Each row is a point. Each copy is the shape, with its points in the same order, turned, moved and blurred by noise. Some copies are also mirrored. Which?

Shape:
[[ 45  25]
 [-29  -8]
 [-41  20]
 [ 22  -1]
 [ -4 -31]
 [ 15 -15]
 [ 46  15]]
Copy 1 (7 x 2):
[[ -6  41]
 [-33 -35]
 [-60 -24]
 [ -1   1]
 [ -3 -34]
 [  3 -15]
 [  2  35]]
Copy 1 is: only turned
Copy 2, 7 rows:
[[-30 -51]
 [ 24  12]
 [  0  34]
 [ -3 -32]
 [ 39 -14]
 [ 11 -34]
 [-25 -54]]
Copy 2 is: mirrored

Shape, 8 rows:
[[-36  20 -42]
 [ 28 -52  30]
 [ 11 -13 -27]
 [ -4  -7  27]
 [ 13  21  30]
 [  4 -44  14]
 [-24  16 -41]
 [-22 -26  23]]
Copy 1, 8 rows:
[[ -5  39 -46]
 [-17 -60  28]
 [ 19 -13 -15]
 [-27 -10  17]
 [ -7  11  39]
 [-24 -44   9]
 [  6  28 -43]
 [-43 -20   4]]
Copy 1 is: only turned
Copy 2, 8 rows:
[[-12  22 -59]
 [-27 -66  17]
 [ 10 -28 -32]
 [-20  -8  13]
 [  7   5  25]
 [-29 -44   0]
 [ -6  18 -57]
 [-49 -14   2]]
Copy 2 is: only turned
Copy 3:
[[-43  46 -26]
 [ 50  -1  35]
 [ 17  33 -12]
 [ -2 -14  20]
 [ -3 -29  -8]
 [ 25  21  35]
 [-30  44 -25]
 [ -4   7  38]]
Copy 3 is: mirrored

Shape:
[[ 42   0  21  14]
 [  2  85  12  16]
 [ 36 -33   8 -37]
 [  0 -28 -47 -19]
 [ 11 -21  -4  12]
 [ 22  31   6 -21]
 [-20  15  -6 -34]
 [ 28  -2 -46  17]]
Copy 1 (8 x 4):
[[ 41   5  25   4]
 [  9  90  20 -18]
 [ 37 -41   1 -31]
 [  5 -15 -52  -6]
 [ 13 -12  -1  13]
 [ 25  29   7 -32]
 [-14  13 -18 -39]
 [ 36  14 -38  20]]
Copy 1 is: only turned
Copy 2 (8 x 4):
[[ 31 -16  39  13]
 [ 33  71  11  18]
 [  4 -43  42 -42]
 [ -4 -38 -24 -28]
 [  3 -32  14   8]
 [ 21  21  18 -29]
 [-16  16  -6 -33]
 [ 34 -29 -23   3]]
Copy 2 is: only turned
Copy 3:
[[ 25  -3  23  26]
 [  5  84 -12  40]
 [ 28 -35  19 -26]
 [-17 -32 -41 -12]
 [-12 -16  -1   7]
 [ 22  31 -15   3]
 [-14  23 -20 -25]
 [ -1 -19 -32  33]]
Copy 3 is: only turned
Copy 4 (8 x 4):
[[ 47 -27  14   5]
 [ 44  61   1  37]
 [ 21 -37  13 -51]
 [ -3 -26 -49 -36]
 [ 12 -34 -12  -1]
 [ 36  19   3 -18]
 [ -8  23  -7 -24]
 [ 38 -22 -52  -4]]
Copy 4 is: only turned

Shape (12 x 6):
[[ -36    7   16  -32    2    7]
 [ -49   -9 -103  -13    1   -3]
 [ -38   12   -3   44   11  -20]
 [  24   -5   -6   13   10  -48]
 [  36   -4    8   -9  -44    9]
 [  36  -54   31  -38  -60  -34]
 [   8   54   23   29  -43  -21]
 [  26    1   13   19   -4   -3]
 [ -39    0   21  -23   -5  -46]
 [ -14   30   -1   14   11  -15]
 [ -40   24  -18  -10   21  -20]
 [   1   29    0  -17    7   16]]
Copy 1, 12 rows:
[[ -34   32    3  -33   10    1]
 [ -68  -20 -100  -14   17    5]
 [ -53  -29   13   19    6   15]
 [  -7  -50    2  -23  -32    7]
 [  44    9  -14   -3   -9  -11]
 [  41    7   -1  -31  -46  -69]
 [   8   10   17   36  -34   35]
 [  16  -23   11   -5    2    9]
 [ -51   13   14  -26  -33  -13]
 [ -30  -12    6   -5   -4   33]
 [ -59   -2  -14  -23   -3   28]
 [  -4   13   -7  -27   12   34]]
Copy 1 is: mirrored
Copy 2 (12 x 6):
[[ 40 -21  11  22   7 -13]
 [ -4  -4 -93  49 -30 -18]
 [-36  13   6  20  15 -37]
 [-10  13  -9 -47  -4 -29]
 [ 21   8  26 -26 -50  18]
 [ 32 -44  32 -62 -70 -14]
 [  3  56  47  -2 -25 -31]
 [-10  12  21 -29  -9  10]
 [ 26 -22  11  -1  -2 -62]
 [  0  26   5   6  11 -24]
 [ 14   5 -20  20  20 -33]
 [ 31  20   3   8   8  11]]
Copy 2 is: mirrored
Copy 3:
[[-24  16  15  -2  -3  39]
 [-41  18 -68 -32 -26 -36]
 [-29   2 -14  47  13  -4]
 [ 25  30  16  19  21 -36]
 [ 63   3   8  -8  -7  29]
 [ 59 -17  69 -10 -30  -9]
 [ 27 -29 -17  20  59  25]
 [ 42  27   8  28  12  18]
 [-28  -1  45   2  14  -3]
 [-13  19 -13  17  34   7]
 [-42  29 -12  -9  21  -4]
 [ -5  33 -11  -6  18  38]]
Copy 3 is: mirrored

Shape (11 x 8):
[[-10  55  11  26  34  29   9   6]
 [-44  22  33  11  26 -12 -28  12]
 [ 17  51   7  40  36  35 -16  19]
 [ 13 -14 -10   0 -16  13 -14 -75]
 [ -6 -42 -18  17 -22 -22   9 -42]
 [ -7  44 -19  34 -11  38  -5  22]
 [ 16 -37 -23 -36 -13  26   7 -34]
 [ -9  43 -19  19  38 -18 -36  21]
 [ 27  41  23  43  35  25  -6  43]
 [  6 -20   2 -10 -44  -5 -31 -35]
 [-11  29  25 -25 -11 -60   3 -30]]
Copy 1, 11 rows:
[[ 12 -18 -47  27  11 -42 -20 -32]
 [-22 -16  -1 -26   9 -37 -37 -22]
 [ 18 -14 -59  27  16 -29 -48  -9]
 [ 35  61  -3   3 -37  27 -14 -46]
 [  0  68  18   4 -21  18  16 -10]
 [ -8 -19 -67  29 -15  -4 -15  -5]
 [ 42  38  -6 -10  -7  54  27 -33]
 [  0   2 -50 -31   3 -43 -31  12]
 [ 20 -25 -43  32  34 -27 -47  13]
 [ 16  28  17 -11 -45  42 -15 -17]
 [ 28   7  36 -27 -43 -41   5  -8]]
Copy 1 is: mirrored
Copy 2:
[[-19  32 -24  20  33  -2 -11  16]
 [-40  -2   7   3  37  19 -41 -24]
 [-23  48   0  30  32  13  10  30]
 [ 67 -11  22  -7  18 -16  16 -42]
 [ 22 -29  22 -16 -20 -20  20 -56]
 [  2  39 -18  25 -12  26  -9  17]
 [ 53 -51  14 -15   8   0  24  -1]
 [-40  31   0 -20  31  40   1  -8]
 [-41  45  18  38  23   7   2  42]
 [ 44 -18  42 -21  -6   8 -15 -35]
 [  0  -3  23 -65  22 -33 -40 -24]]
Copy 2 is: mirrored

Shape:
[[ -27  -18  -19    7   66  -29  -14   10   -5]
 [  26   25   -5  -19   16   36   -2   22   24]
 [   1   38   35   10  -34   17  -41  -14  -38]
 [  -6   15  -12    4  -46  -38  -16   -9   17]
 [  96   31   44    1   -6    0    8   21  -13]
 [  16  -18   33   -7  -25  -15  -36   13   26]
 [ -25   10    7  -24   -9  -39    9  -61    5]
 [ -28  -20  -22  -16  -27  -16   -3  -48   11]
 [  -2  -28  -24  -17  -18    6  -19   -1  -14]
 [  21    0    9   84    4   20  -20   23    9]
 [ -25  -13    3  -18  -36  -29   19  -16   23]
 [ -15   46  -16  -11  -37    2  -31  -51   -3]
 [ -32   25    6   -4    7   12   10    6 -115]
 [ -16    6   -9    7   72  -28    0   -4   26]]
Copy 1, 14 rows:
[[ -1 -15 -27  25  29  -2 -14  60  38]
 [ 24 -15  46 -28  21  18   0  -6  29]
 [ 18  18   7 -10   4  14  -2 -19 -69]
 [ 15  21 -28 -11 -30  -1  28 -20  13]
 [ 49 -19  65  -8  27   7  74  -2 -30]
 [ 46 -30  -3  -5 -27 -29  18 -13  -1]
 [-29  13 -47 -31  23 -31  23  -8   3]
 [-22   2 -44  -9   3 -17   1 -37  20]
 [ -5  -9  -3  26  -7  -8   1 -36  15]
 [ 68 -22 -22  20  14  73  15  -1 -12]
 [-21 -17 -34 -23 -25 -14  31 -19  19]
 [  2  46 -22 -33  12  -2  -4 -42 -14]
 [-66  22  31  38  20  34  -2  25 -63]
 [ 11  -9 -28 -14  42   2   2  57  42]]
Copy 1 is: mirrored
Copy 2, 14 rows:
[[-31 -14  32  10  12  -9 -17 -52  -3]
 [-24 -12 -20  -4 -39  20  33   5   7]
 [ 22  64 -15  33  -8  20 -35  26  24]
 [ 10   6  -4 -20  28 -13 -26  44   9]
 [ 17  50  18 -13 -53 -22  59  21  43]
 [ 31 -25  10  21 -28 -18 -14  29  34]
 [ 31  -2  42 -24  30  39 -24  21  -9]
 [ 26 -16   7 -22  17  15 -44  16 -29]
 [  7   6  -7  -8 -20 -12 -35   8 -30]
 [ 24  21 -50  40  11 -49  33 -26  22]
 [ 10 -22  24 -15  19   7 -18  41 -19]
 [ 20  35 -25 -28  19  44 -40  26   6]
 [-28 102  34  38  -3  11 -27 -16 -38]
 [-21 -27  19  -3  27  15  12 -52  12]]
Copy 2 is: mirrored
Copy 3, 14 rows:
[[-38  14   3  32  48 -23 -23  21 -37]
 [ -2  26  20 -38  30   7  14   2  23]
 [  4  45  44 -13 -62 -20 -18  16   6]
 [ -4  15 -26  25 -33 -16  -2  17  23]
 [ 33 -13  41 -60  -1 -54  -2 -26  34]
 [-27 -21   6  -2 -16 -10 -13  22  42]
 [-20  25 -19  47 -25  -6 -19 -42  -4]
 [-14   9 -45  28 -23  20 -15  -9  -4]
 [ -5 -16  -6 -10 -15  14 -10  25 -25]
 [ 43   0  54  19  21 -21 -32  49  12]
 [-16 -11 -33  43 -25   5  14 -11  10]
 [ 20  71 -20   6 -47   9 -18   1   5]
 [-15  31  50  -5 -51 -40  28  -4 -97]
 [-30  13   7  32  67 -23 -28  -6 -12]]
Copy 3 is: only turned
Copy 4 (14 x 9):
[[-10 -75 -29  26  24  -8  -7  -8 -36]
 [ 40   1  15 -34  31 -10   4  -5 -45]
 [ 31  23   7  -2 -47 -11 -56   1  -8]
 [ 12   9 -41 -14   0   2  -4  -7  36]
 [108  19  19   8   7 -47   4  17 -19]
 [ 26 -14  15 -13  17  -6 -12  33  30]
 [  9 -33  -6   0 -32   9  14 -54  28]
 [ -2 -25 -26 -13 -24  44  18 -24  22]
 [ 18 -23 -28 -20 -20  22   3  25 -18]
 [ 31  28  -6  52  49  20 -44  22 -28]
 [ -9  -8  -7  -9 -11  11  34 -10  33]
 [ 17  13 -25 -32 -37  19 -33 -47   4]
 [  2  -6 -30  37 -92 -35 -13   2 -71]
 [  1 -58  -8  22  47 -14  -4 -41 -26]]
Copy 4 is: only turned

Shape, 14 rows:
[[ -2   9 -33  22  42 -18   6  14 -40  12 -23]
 [ 20   4   2   7  19  15 -19   0  17 -17  -8]
 [ 40   7 -33  53 -27 -22 -46  41 -21 -16  12]
 [  0  20 -39  17  -3  34  26   4  -3 -11 -30]
 [-39   5  42  40   5  33 -39  34 -32 -16 -15]
 [ -1  10  -8  13  22  36  55  27 -59  -6 -42]
 [-31  12  -7  -6 -53   3  13 -36 -16 -13  36]
 [-20 -20 -19  10 -11  10  51  -8  12 -13 -40]
 [  6  59  35  49 -12   4 -32  33   2 -20 -15]
 [ -5   5   9 -28   4 -13  15  77   3   3  23]
 [  1 -46  -5 -25  23  18  12  23 -29  12  61]
 [  6   4 -31  21  -9  -7 -12  16 -12 -69  -6]
 [ 14 -25  -2 -42 -28 -13 -55  13  13 -25 -22]
 [-32  -2 -64 -46  21  40  24 -26  38  27 -22]]
Copy 1:
[[ 44  17  17  20 -18 -16 -13  26  46   6 -38]
 [ -9 -14  -9  -8  15  13 -26   2  11  -6 -36]
 [-37   6  50  21   0 -27 -50  -7  58 -31 -12]
 [-15  33  -2  -8  -4   5   1  49  17 -18 -55]
 [ 18  17  31   0  25  72   3 -20  58 -36 -31]
 [ 38  43  34   9 -21  16  13  38   8 -20 -90]
 [  6  28  -3 -34   0 -10  14  14  -4 -77  20]
 [  0  22   6 -40 -45  26   9  46  -6  -7 -34]
 [-21  15  18 -25  31   9  -7 -44  69 -23 -55]
 [  8  -6  73 -12  29  -7  23  -4  -7  14 -20]
 [ 35 -31  46  40  10  10  17  23 -33 -34  -2]
 [ -9  -6  33 -31  12  -3 -47  39  37 -41 -36]
 [ -5  11  27 -30  27  21 -72  -6 -23   5  12]
 [  3  26 -43  -2  15   8  20  80 -33  32   2]]
Copy 1 is: mirrored
Copy 2:
[[ 51  10  -7 -36  18 -17  -9   6 -34  18   9]
 [-12   0 -21  -9  18   8  15 -10   9  -5  13]
 [ 48 -61 -40  18  17  10  20  18 -24 -35   3]
 [ 12  19 -38 -32 -12  30  21  29 -25  12  14]
 [  2 -22  13   9   8   5 -25  36  -6  -5  88]
 [ 56  45   7 -39 -22  -2  21  38 -33 -10  46]
 [ -7  -6  22  10 -23  51  -4  51   6  10 -36]
 [-15  39  -7 -21  -6  11  46  43 -42  35   0]
 [  6   5 -46  46  24   1 -24  30   6 -31  47]
 [ 24  -9  -4  29 -46 -47  23  -4  11  12  23]
 [ 40 -25  50 -16 -32   2  35 -22  26  18   8]
 [  1 -33 -36 -14  18 -11  27  60   2 -18  -4]
 [-56 -49  -6  -6 -13 -18  19  -9 -20 -28  -8]
 [-25  29 -22 -62 -51  34  13 -17 -19  65 -13]]
Copy 2 is: mirrored
Copy 3:
[[-20 -35 -20  41 -10   5  19  10  17   6 -41]
 [-25 -17  26   2 -17  38  -7 -11  -5  -2   8]
 [  9 -22 -10  -7 -77   1  30 -31 -32 -26 -32]
 [-26   4  -1  34   2  10  30 -29  29 -20  11]
 [-50 -34  48  11  -6 -32  24 -38 -35  36 -17]
 [-14   6  25  75  25 -13  31 -10  29   0 -36]
 [  2   6 -19 -31  34 -37   6 -10 -17 -25  31]
 [ -4 -16  12  20  17 -11   1 -29  64 -11  20]
 [-34  -3  10   1 -22  15   3 -77 -45  21 -26]
 [-38  29  15   4 -42 -32 -45   6  10   0 -37]
 [ -3  10  25  12 -25 -38 -13  69  -7  -1   6]
 [-16 -38  12  18 -23  -1  -1 -37 -14 -59  -5]
 [-29 -28  47 -61 -23  12  -6  -3  11 -41 -22]
 [-66   5 -14  -1  16  24  15  34  77 -12  48]]
Copy 3 is: only turned

Shape, 15 rows:
[[  8 -22 -27   6  34 -35  -7  -4  25  13 -11 -26]
 [-18 -27 -37  12  50  -7 -52  -3  -6  20 -32  51]
 [ 55  26   3 -35 -15 -17   4 -17 -42 -26 -28  16]
 [ 19 -19  24 -81 -47 -25  21  28  39 -13   1   4]
 [-55  13 -37  26  34 -43 -14 -33  13  12 -32  34]
 [  1 -33  15  13   8 -13  23 -30  -7  21 -33   9]
 [-19  10  28 -11   2  -3   3 -24  17  40   2 -23]
 [ 27  43 -15 -20  15  31  -7  18 -14 -23 -62  29]
 [-10 -16 -27  48  13 -13 -15 -30  34  11 -54  18]
 [ 38   0  -8 -40  -9   6  34 -13  29   7  17  32]
 [ 42  13 -15 -38 -41  35  28 -18 -34 -48   1 -12]
 [ 13  26  -3 -23 -32  23  52  37 -51 -22 -14   8]
 [ 68   2   8 -22 -44 -34   5  30  41  13  34  26]
 [-27   0 -31  34  -2   5 -55 -14  -4  11 -37  37]
 [ 34  -4  34  -2  -7 -10   1  14  32 -42  32  32]]
Copy 1 (15 x 12):
[[ 13 -25  -8  29  40 -15 -33 -11  -7  17  15 -25]
 [ -6 -21   6  26  15   2 -73 -25 -46  29  -9  50]
 [ 22  36  -5 -57 -12 -33  21 -37 -33  35   6   4]
 [ 43  38  23 -10  19 -25  45  62 -35   2  37   9]
 [-13  18  -8  64  28  -8 -53 -45 -39 -14 -24  20]
 [ 19 -24  27  27 -24   2  -2 -30  -8  10   3  -4]
 [-25  12  51  21  18  -2   1  -2  25   0  10  -2]
 [ 21  42 -15 -64   5  17 -27 -14 -25  30 -42  21]
 [ 14  -2  -4  42 -15  14 -68 -26 -19 -16  -5  -9]
 [ 25  32 -12  -2   9  -5  19  14  12  21  44  38]
 [  5  20 -22 -71  -3  13  51 -22 -27   4  34  -2]
 [-11  17 -25 -55 -25   9  61   3 -27  22 -31  13]
 [ 16  28 -33 -10 -15 -66   8  56   0   8  56  16]
 [-33   0  -2   6 -17   8 -78 -23 -47 -14 -12  23]
 [ 36   0   2 -31   3 -45   3  22   1 -39  19  44]]
Copy 1 is: mirrored
Copy 2:
[[  0 -24 -36 -32  22 -14 -30 -26 -16  19 -25 -19]
 [  2  29  12 -29  19 -20 -79   0 -39  42 -42  19]
 [ 50   3   8  -8 -70  -6  13  -9 -37  -7  -3  17]
 [-15 -42  38 -37 -62 -11  49  -9  34  33  -4 -22]
 [-23  35 -51 -14  -9 -28 -63 -24 -13  31 -59  31]
 [-18 -11  15  17 -14 -12 -30 -42 -29  -4 -30   2]
 [-26  31  -5 -12  -5   0  -2 -54  14   4 -10 -30]
 [ 55  19  12 -24 -33  51  -7  10 -15   9 -42  40]
 [ -6  -8 -28   2  -7   8 -83 -28   2  16 -44  23]
 [ 21 -25  11 -10 -15 -14  21 -44  12  30  12  27]
 [ 15 -20   0 -21 -57  38  32   1 -25 -19  44  35]
 [-12  -7  11  13 -46  43  56  16 -38   5  -6  40]
 [ 35 -33  16  20 -21 -25  21  -3  40  55  20 -14]
 [ -2  41  -8  -9 -12  14 -78   5 -12  35 -27  24]
 [ 21 -21  14   4  -1 -34  12  17  46  -6   4  27]]
Copy 2 is: only turned
